Rows are points. To make a cloud, some directions were put in groups of two or more. Within a group, all points are equally far from the middle, so they leave a hole (a ring in 2 directions, a hollow ball in 3). The other directions are filled evenly. Then the cloud was stretched, turned, moved and blurred a little. How many holes are there, and how many directions does each take, smallest first?

Cloud, 21 rows:
[[  3.3  -5.5   2.7]
 [  2.9   0.7  -5.3]
 [  3.1   1.7  -5.1]
 [ -8.0  -4.0   0.9]
 [  5.9  -4.6   1.5]
 [ -4.9   5.6  -5.6]
 [  0.0  -0.9  -7.2]
 [  3.6   1.9  -4.6]
 [ -6.0   5.6  -1.6]
 [  4.5  -3.2  -2.1]
 [  0.1  -5.5   0.0]
 [ -0.5  -5.0   3.9]
 [-11.1  -1.2   0.4]
 [  6.4  -4.1   0.6]
 [ -4.4  -6.0  -2.8]
 [ -5.7   5.7  -1.8]
 [ -1.2  -5.7   0.8]
 [ -0.8  -5.2   3.4]
 [ -1.2   5.9  -3.1]
 [ -3.6  -5.2   1.8]
 [ -1.7   4.7   4.3]]
Holes: 1 (2)

Cloud, 30 rows:
[[ 0.4 -9.0  0.1 -3.0]
 [-3.6 -3.4 -8.6 -0.8]
 [-5.8 -1.1 -5.8 -4.4]
 [-0.5 -9.2  0.2 -1.8]
 [ 3.1  4.1  2.5 -3.7]
 [ 4.0 -8.3 -1.5  0.3]
 [ 2.7 -0.3  4.8  3.4]
 [-0.4 -9.0  0.6 -2.6]
 [-3.1 -7.8  2.3 -1.6]
 [ 7.0 -2.3 -3.9 -3.4]
 [ 2.1 -0.1  2.2  5.7]
 [-1.9 -5.6  3.6 -4.7]
 [ 1.1 -0.5  6.3  0.7]
 [ 1.9 -0.7 -4.8  6.0]
 [-5.7 -3.7  3.0  1.3]
 [ 6.5  2.6 -3.6 -2.5]
 [ 5.8  2.9 -5.0 -2.2]
 [-0.5 -9.2 -2.1  1.3]
 [-1.2 -2.6  5.9 -3.6]
 [-4.7  3.3 -0.1  3.2]
 [ 0.1 -8.0 -3.9  3.0]
 [ 2.4 -2.9 -4.4  5.8]
 [ 5.5  0.6 -6.6 -2.9]
 [ 0.9 -6.3 -1.6 -6.6]
 [ 5.7 -2.1 -5.7 -4.2]
 [ 2.4 -9.2 -1.3 -0.7]
 [-0.3 -0.8  5.8  2.5]
 [ 0.1 -3.2 -6.6 -6.3]
 [ 6.8  2.0 -3.7 -2.5]
 [-1.2 -2.2  5.2 -4.7]]
Holes: 2 (2, 2)

Cloud, 27 rows:
[[-7.5  1.1  1.7  2.6]
 [-7.9 -1.7 -1.3 -4.8]
 [ 3.9  4.8 -0.4  1.5]
 [-4.9  3.2  5.1  5.0]
 [-2.6 -5.0 -4.1 -0.7]
 [ 1.3 -7.7  4.4 -0.3]
 [-2.7  2.4  3.9 -2.6]
 [-2.0 -3.6 -0.1  7.0]
 [-1.1  3.4  5.6  1.6]
 [-1.3  1.1  3.1 -7.7]
 [ 0.4  1.7 -4.1 -0.1]
 [-7.6  1.7  1.4 -6.2]
 [-5.4  4.2  3.0  1.1]
 [-0.6 -0.3  8.2  0.7]
 [ 6.9 -2.9  1.9  7.9]
 [ 1.6 -7.8  2.3  1.6]
 [-9.2 -6.6  1.1 -2.6]
 [ 0.7  0.4  5.7 -2.5]
 [-4.6 -4.1  2.4  4.0]
 [-2.6 -1.4  8.1 -4.9]
 [-6.3  2.1  3.7 -3.6]
 [-2.2  3.8  3.9  6.4]
 [ 1.7 -3.2 -2.8 -6.2]
 [ 7.3 -3.2 -0.3 -4.5]
 [ 2.2 -6.4  1.9  1.3]
 [-8.1 -1.6  2.5 -4.4]
 [-2.2 -1.5  9.1 -3.1]]
Holes: 0

Cloud, 53 rows:
[[ -6.8   6.6   2.9   7.6  -1.8   2.7]
 [ -0.8  -0.4  -3.6   3.1  -5.7  -0.8]
 [  1.8  -4.0   2.6   1.1   1.3  -6.7]
 [ -0.1  -1.5   1.8   1.5  -3.5  -3.9]
 [ -4.5  -3.9  -1.3 -10.2  -0.6   1.6]
 [ -1.5  -1.1  -3.8 -10.1   1.7   0.7]
 [ -1.5   0.5   3.9   3.3 -10.3   0.1]
 [ -2.6  -2.9  -6.3  -1.6  -3.9   1.2]
 [  0.6  -4.9  -1.3   2.8  -4.1  -6.0]
 [  3.7  -1.5   7.0   0.7  -4.7  -1.9]
 [ -6.7  -4.3  -4.0  -8.3   4.6  -1.4]
 [  3.7   3.3  -2.8   1.7   1.3  -0.1]
 [ -0.5   3.2   5.8   2.9  -1.1   3.7]
 [  0.7  -0.3   3.1  -4.3  -7.5   6.7]
 [ -0.2  -2.5  -3.1   0.5  -9.4  -4.4]
 [ -2.2   6.0   4.1   4.5 -10.1   2.0]
 [ -1.3  -1.5   2.5  -3.1  -6.7  -5.6]
 [ -4.3   3.5  -3.7  -2.0   3.7  -1.7]
 [ -6.0  -7.8  -3.4   5.6  -0.5   4.8]
 [ -0.9   3.0   2.8   3.0  -8.1  -9.5]
 [ -4.1  -4.0  -1.8   0.9  -6.4  -1.5]
 [ -2.8  -3.8  -2.5  -1.0  -8.7   3.8]
 [ -0.5  -3.3   0.7   7.0  -4.4  -1.4]
 [ -1.4  -6.2   2.2  -1.7  -0.8  -5.3]
 [ -0.8   1.9   0.2   7.8  -7.6  -1.5]
 [ -4.5 -11.1  -1.8  -6.8  -0.3   0.4]
 [  3.9  -2.4  -6.2   2.9  -0.4  -3.7]
 [ -2.6  -1.6  -4.5  -9.2   0.0  -2.4]
 [  0.1   0.3  -3.9  -5.6  -0.9   0.4]
 [ -1.6   8.9  -0.7   2.7   1.7  -3.8]
 [  2.0  -6.4   2.2  -1.7  -5.5  -5.3]
 [  7.9  -1.3  -5.4  -0.3  -2.3   5.3]
 [  0.9  -2.0  -4.4  -1.7   3.6   3.3]
 [  3.8   4.3  -1.5   5.4   1.0   1.0]
 [ -4.3  -4.6 -11.4  -2.3  -2.1  -4.1]
 [  0.4  -0.3   5.9   0.1   5.6   5.0]
 [  4.8  -1.9  -5.8   4.5  -6.1  -2.9]
 [  3.2  -3.3  -2.6   7.1  -8.0   3.8]
 [ -7.4  -4.3  -5.2   4.3  -5.3   1.0]
 [  3.2   2.5  -8.5   0.0  -1.3  -0.2]
 [  2.7  -3.2  -1.1  -2.7   3.4   7.3]
 [  4.0   5.1  -0.9   1.0   1.4  -5.4]
 [  3.4  -2.5   3.6   1.7   4.0  -4.1]
 [ -0.3  -2.7  -6.9   3.4   1.4   3.2]
 [  0.9   0.2   1.3   5.6   3.3  -2.4]
 [  0.2  -0.8   4.4  -3.0  -1.6   0.6]
 [  1.6  -4.9 -12.3  -0.5  -3.5   4.4]
 [ -2.6  -8.5  -3.3  -1.9  -5.9  -1.9]
 [ -1.0   0.0  -6.8  -1.1   0.0   7.4]
 [ -3.8  -0.6  -7.4   2.1  -1.8   0.6]
 [ -6.6  -2.0  10.0   1.0  -2.7   2.7]
 [  4.1  -0.7   3.5   3.3   0.5   5.0]
 [ -0.9  -7.9  -7.9  -4.6  -0.5   2.1]]
Holes: 0

Cloud (77 x 8):
[[ -2.2  -5.2  -0.3   7.0   0.9   2.5   7.8   0.4]
 [ -4.9  -7.4  -0.5  -0.1  -4.1  -1.2  -1.4  -7.9]
 [ -4.4  -4.1   0.2   5.6  -1.9   4.0   3.5   4.9]
 [ -6.4  -2.4 -10.0   4.5  -4.0   0.6   2.0  -0.1]
 [ -6.4   1.0   1.5   4.2   3.5   1.3   7.5  -1.3]
 [  5.3  -0.6   3.7   5.1  -3.3  -4.2   0.7  -8.2]
 [  0.3   3.7  -5.3  -3.0  -6.7  -5.4  -0.6  -6.2]
 [ -2.6   2.1   0.8   6.4   0.3  -5.9  -3.8   0.1]
 [ -2.0  -4.6  -5.9   0.9  -2.7  -5.5   6.0   2.8]
 [  3.2  -1.1  -5.1  -6.9  -0.2  -0.2   5.8  -3.8]
 [ -2.3  -3.2  -2.1   3.7 -10.5   4.6   5.1   4.9]
 [ -0.6  -5.9   1.0  -6.7  -1.4   3.4   5.6  -1.3]
 [  2.4  -5.4   1.9  -5.6   0.3  -2.0  -0.3   2.1]
 [  1.6   5.8  -4.5  -4.3  -7.7  -2.1   5.0   2.5]
 [  5.2   2.5   1.3  -1.7   3.5   3.6   0.8   1.0]
 [ -2.7   0.4  -4.6   4.2  -4.9  -1.9  12.1  -1.8]
 [ -1.3   2.2  -2.2  -5.9   0.4  -6.0   9.7  -5.3]
 [  0.1   0.7   1.2   7.0  -4.6   6.2  -1.5  -1.5]
 [ -7.2   4.9  -0.8   3.5  -7.9  -3.3  -0.7  -2.3]
 [ -3.1  -4.9  -6.2  -0.3  -2.0  -2.9  -0.9 -10.4]
 [  6.0   0.8   3.4  -1.2  -2.4   6.8  -0.8   1.2]
 [  0.7   6.5   0.9   3.6  -5.4   0.5  -0.8  -7.9]
 [ -6.6   2.1  -2.2   5.8  -2.3   1.7   7.4   1.0]
 [  2.3  -6.1   0.7  -3.1  -3.2  -0.9   2.1   6.2]
 [  1.2   0.4  -1.9   4.6  -0.8   6.9  -5.6   1.0]
 [ -0.3  -0.2  -4.3  -2.4  -9.6   6.0   7.1   2.3]
 [  0.5  -2.9   1.3   2.5  -1.3   0.4  -7.0  -7.1]
 [  5.1   5.3  -5.9  -1.0  -0.6   4.3  -1.6  -2.2]
 [ -7.6   2.3   2.6  -5.3  -6.2  -3.2   0.4  -1.2]
 [ -2.2   6.9  -3.0  -8.3  -0.1   2.5   0.7  -3.6]
 [ -7.1   4.5  -5.8  -1.5   5.4  -4.0   3.3  -5.2]
 [  0.7   7.8  -0.7  -1.0  -8.4   3.5   5.1   2.6]
 [  2.9  -1.6  -8.7   5.3  -3.2   0.6   1.6   2.5]
 [  0.6   2.9  -5.3  -0.2   5.8   0.1  -0.2   2.9]
 [  2.1  -3.5   1.6   6.5  -5.6   3.4   0.1  -5.5]
 [  3.9   6.7  -6.9   2.8  -2.2  -0.3   3.7   1.4]
 [ -2.4   1.7   1.7   6.8  -2.9   3.4   5.2   2.9]
 [  6.1   2.8  -5.9  -2.1  -2.7   0.1   3.4   2.9]
 [ -3.1  -1.8  -9.7   3.0   1.5   1.1   8.2  -0.4]
 [ -8.7   1.5   3.7  -0.9  -4.6  -4.1   0.2  -2.0]
 [ -1.5   0.1  -6.1  -1.5  -9.4  -5.2   4.0  -0.6]
 [ -2.1  -2.1  -1.6  -6.6   0.1   1.4   7.8  -7.6]
 [  0.7  -1.6  -8.8   1.8  -7.8  -1.0   2.7  -5.8]
 [ -4.6   4.2   0.3   6.0  -6.9  -3.8   2.3  -6.6]
 [ -2.4  -0.3  -4.3  -3.2   4.1  -2.4  -4.9   1.8]
 [-10.0  -2.2  -6.4  -0.6  -3.8  -0.4  -0.3   3.1]
 [ -5.8  -0.8  -5.9   2.4  -4.4   6.5   2.8  -4.8]
 [  2.5  -5.5   2.3  -1.7   3.0   3.5   4.4   1.1]
 [ -4.0  -2.0   4.3  -5.7  -3.1   0.6   4.0  -7.4]
 [  6.0  -2.8  -0.1   6.2  -3.2   1.9   2.3  -2.8]
 [ -2.4  -3.8  -3.1   2.7  -0.1  -5.1  -6.4  -1.8]
 [ -4.9  -0.6   4.3   2.5  -6.7  -5.7   5.0  -3.8]
 [  1.7  -5.2  -5.8   2.9  -6.7  -3.3   6.5  -6.9]
 [ -6.3   3.0  -9.7   1.3   3.4  -2.3   1.0  -5.5]
 [  0.9  -5.5  -3.2   0.9  -2.7   1.4  10.7   0.5]
 [  3.4   6.7  -3.8  -2.9  -4.9  -2.3   6.1  -2.8]
 [  1.4   2.4   0.2  -1.3   1.9  -2.9  -6.1  -9.0]
 [ -1.1  -2.2   2.4  -5.5  -6.5   1.9   6.7  -4.7]
 [  1.5   0.4   8.3  -1.5  -3.6  -1.6   1.9  -7.3]
 [ -1.5   4.4   5.3  -4.2   0.5   5.0  -3.2  -3.7]
 [  1.3   0.6  -5.9  -7.7   0.5   1.4   4.1   2.3]
 [  5.4  -5.0  -1.5   6.0  -3.0   2.0   4.5  -2.5]
 [  0.9   8.1  -4.7   5.2  -5.6  -0.4  -0.4   3.0]
 [ -8.2  -1.3  -1.4   1.6  -5.5  -3.0   1.7  -9.0]
 [ -1.1   5.5   6.2  -5.1  -4.4  -3.6  -1.6   1.2]
 [  0.3  -4.0   5.4   0.7  -6.7  -0.7   7.0   0.0]
 [  1.4   2.1   7.9  -2.1  -2.4  -1.8   3.5   1.6]
 [  3.4  -5.2   1.6   7.3  -5.5  -1.3   2.2  -5.0]
 [ -4.0  -5.9  -1.5   7.3  -0.1   2.0   3.2   2.0]
 [  1.7   5.3  -4.5  -3.7  -7.6  -3.4   2.5  -5.0]
 [ -8.4   2.2   4.7  -1.7  -1.6   1.2  -4.5  -1.1]
 [  3.8   0.4   6.2  -4.8   0.9   3.0  -2.1  -1.9]
 [ -8.6   0.0   0.8   4.8  -1.0   3.5  -0.6  -2.3]
 [ -1.6  -5.4   3.4   1.1  -1.3  -2.3  -6.1  -6.1]
 [  0.8  -5.0   3.8  -3.2  -2.6   6.8  -1.2  -4.7]
 [  2.1  -5.8   6.3  -3.4  -6.1   0.5  -0.1  -1.6]
 [  4.2   5.7   3.4  -1.2   0.6   3.3   3.3   0.6]]
Holes: 2 (3, 4)

Cloud, 87 rows:
[[  4.1  -2.7   1.8   4.5  -1.6  -0.1  -6.9  -4.9]
 [  0.0  -6.4   1.9   4.9  -8.1  -4.0  -4.0  -1.3]
 [  2.3   6.3   0.0   5.0   5.4  -5.8  -2.3   2.7]
 [  4.7  -4.5   2.7   2.2   2.3  -1.1  -5.6  -3.4]
 [ -5.7  -4.1   3.4   3.8  -1.9   2.5  -6.1   5.8]
 [ -0.5  -7.6   4.9   6.0   2.0   0.1  -3.6  -1.0]
 [ -7.2  -1.6  -1.8   3.8  -1.7  -2.0   5.7   4.2]
 [  0.1  -3.8  -8.1   7.4  -5.7  -0.7   2.7   7.0]
 [ -0.3  -2.0  -3.2   4.6   6.4  -5.8  -7.1   1.5]
 [  4.8   5.7  -8.2   1.5  -1.9  -1.1   1.6  -2.6]
 [  2.0  -6.2  -0.6  -2.9  -5.7   5.5  -3.8   2.2]
 [ -5.7   3.6   0.3   3.6  -6.8   6.9  -2.4   0.6]
 [ -1.1  -0.5   2.6   8.8   1.0  -3.2   5.8  -0.2]
 [ -1.5  -0.4   4.8  -1.5   1.8   3.8  -8.3   1.0]
 [  4.7  -6.9  -0.6  -1.4  -2.8  -1.6   0.9   6.2]
 [  1.5   1.1  -5.7  -1.0   6.1   1.7  -6.5   5.5]
 [ -2.2  -7.0  -8.5  -2.5  -4.8  -3.3  -2.8   3.1]
 [  0.3  -9.2  -3.2   3.9   3.9   2.4   0.1   3.2]
 [  2.5   0.7  -3.2  -4.5  -0.4   2.6  -9.1   0.4]
 [  0.0   5.1   0.5  -6.8  -1.3   3.1   1.3   2.7]
 [ -2.2  -4.2  -8.3   2.3   4.2  -4.9  -5.1   0.2]
 [ -4.7   3.1   2.9   1.5   1.7   0.9  -9.1   1.0]
 [  0.4   5.5  -9.5   6.3  -5.3  -2.4  -3.2   7.1]
 [ -3.8  -5.3  -5.6   2.4  -0.6   4.2  -3.9   8.9]
 [ -3.3   4.3  -7.8  -0.2  -8.4  -0.6   2.8   4.6]
 [  5.5  -0.1  -0.4  -1.4  -2.3   5.3  -5.2   4.6]
 [ -5.8  -0.4  -2.2   6.8   3.1   2.6   2.6  -4.8]
 [  0.2  -9.0  -0.9  -4.5  -4.1  -3.8  -1.4   0.4]
 [ -0.8   0.1   6.2   1.0  -2.6  -2.5   4.5   5.3]
 [  2.0   2.9   5.6   3.5   2.0   0.4   3.0  -4.2]
 [  3.8   5.2   0.9   8.9  -0.8   4.4  -3.5   2.1]
 [ -7.7   3.7  -2.3   1.8   2.7   6.2  -0.6   1.5]
 [ -3.0   0.5  -1.0  -7.6   0.6  -1.2  -6.7   2.1]
 [  4.8   1.9  -2.0  -2.1  -3.7  -8.3   2.2   3.0]
 [ -8.9  -1.6  -2.0  -0.1  -0.9   3.1   2.2   4.8]
 [  1.6   0.4  -3.4  -5.0  -3.0  -3.2   4.3   7.5]
 [ -3.1   6.8  -1.3   4.8  -7.3  -0.1   0.2   6.1]
 [  0.0   3.7   4.8  -4.2  -0.3   3.5   2.0   2.8]
 [ -3.9  -8.9   3.2  -1.7   1.1  -0.4   0.3   0.3]
 [  6.0  -2.4   0.5   3.1   3.2  -6.6  -4.3  -0.3]
 [ -6.0   5.5  -2.5   1.7   6.3   0.7  -1.4  -1.4]
 [ -1.3   4.7  -2.4   7.2  -6.5   2.4   0.0   8.7]
 [ -5.4  -2.6   1.9  -5.8  -0.2   0.3   2.0   3.9]
 [ -1.5  -3.8  -0.7  -4.1  -7.8   3.8   4.2  -1.9]
 [  0.6   0.9  -0.1   7.7  -7.0   4.2   5.6   0.6]
 [  3.0   1.5  -2.9  -1.8   3.3   5.7   4.6   1.0]
 [  1.7  -8.3  -9.2   3.1  -2.3  -1.4  -0.2   0.6]
 [  6.7   6.1  -3.1   0.0  -0.4  -3.6  -0.3  -1.5]
 [ -1.5  -7.6   2.6   3.4  -0.4  -4.1  -3.8   6.7]
 [ -3.5  -0.4 -10.4  -1.5  -3.9   0.6  -7.5   4.4]
 [ -7.3  -3.6  -4.6   4.7  -3.8  -3.0   2.7  -0.6]
 [ -2.6   8.5  -1.2   3.3  -7.1   3.5  -0.8   3.6]
 [  1.8  -7.6  -3.2  -1.1   2.2   4.0  -2.1  -1.8]
 [  0.2  -6.5  -8.2   7.4  -5.9  -2.0  -2.6  -0.2]
 [ -0.7   2.4   3.4  -0.5   2.1  -1.5  -7.8  -4.7]
 [ -6.5   4.3  -5.6  -1.2   2.6   6.0   0.3   1.2]
 [ -6.1  -6.8   2.3  -1.6   0.7  -1.6   2.7   1.7]
 [  1.0   2.6  -7.1   5.4  -7.4  -2.2  -8.8   5.3]
 [  6.0  -0.4   0.3   6.5  -4.7  -7.5  -0.3   1.6]
 [ -4.9  -6.9  -3.6  -0.5   2.9  -5.0   0.7  -2.0]
 [ -3.7  -5.8   5.9   4.6  -2.9   2.9  -4.1   1.9]
 [ -7.5  -3.5   0.4  -3.8   0.4  -1.0  -1.7   5.0]
 [ -4.5  -8.3  -2.7  -0.7   0.3   4.8  -1.6   4.4]
 [ -1.0   0.8  -4.2  -1.2   3.1   5.9   6.1  -1.5]
 [  4.7   2.5  -4.7  -2.9  -3.2   2.6  -6.3   6.0]
 [  3.0   5.7   1.2   7.5   1.3  -5.7   0.2  -1.4]
 [  1.5   0.8  -2.0   7.0  -3.3  -6.1  -9.6   0.4]
 [  1.2  -6.9  -6.0  -3.3  -1.2  -6.3  -3.3   0.4]
 [  1.1  -1.8  -7.0   2.2  -7.0   2.1   6.2   6.1]
 [  1.5   3.2   4.3   1.9   4.9  -1.1   2.9  -4.1]
 [  3.3  -6.8  -0.8  -2.1  -4.7  -6.7  -4.3   1.8]
 [  5.4   1.2  -5.6  -1.0   5.0   0.3  -4.5   1.1]
 [  1.1  -3.0  -4.6   6.8  -4.8   6.1  -5.3  -3.5]
 [  0.5   1.7  -1.2  11.1   1.5  -3.7   3.5  -0.3]
 [ -2.4   0.9  -1.9   3.6   6.3  -0.8  -9.8   1.9]
 [ -0.1   6.1   5.3  -0.6   1.4   2.7  -1.3  -2.6]
 [ -3.3  -4.2   2.4   1.6  -1.2  -6.3  -6.8   5.1]
 [ -4.1   1.8  -2.9   7.5   0.6   3.7  -9.0  -2.0]
 [  1.8  -1.6  -0.7  -2.7  -2.4   5.2  -5.3  -5.2]
 [ -3.2   2.2   1.3  -1.8  -9.6  -1.5  -5.4   1.5]
 [  5.7   0.0  -5.4  -1.1   0.3   1.7  -7.0  -1.9]
 [  4.6  -4.2 -10.0   4.1  -1.5  -1.7   0.9   0.0]
 [ -0.7   1.9  -4.3  -3.0   0.1   7.5   5.2   1.0]
 [ -3.6   3.5  -2.6   5.9  -3.1   5.1  -1.4  -6.5]
 [ -1.4  -1.5  -6.7   7.7   0.9   8.3  -5.1   3.3]
 [  0.4   3.5  -2.0   8.4   1.3  -8.0  -1.0   4.9]
 [ -7.2  -1.2  -7.5  -3.4  -5.8   0.5  -0.1   3.5]]
Holes: 3 (2, 3, 3)
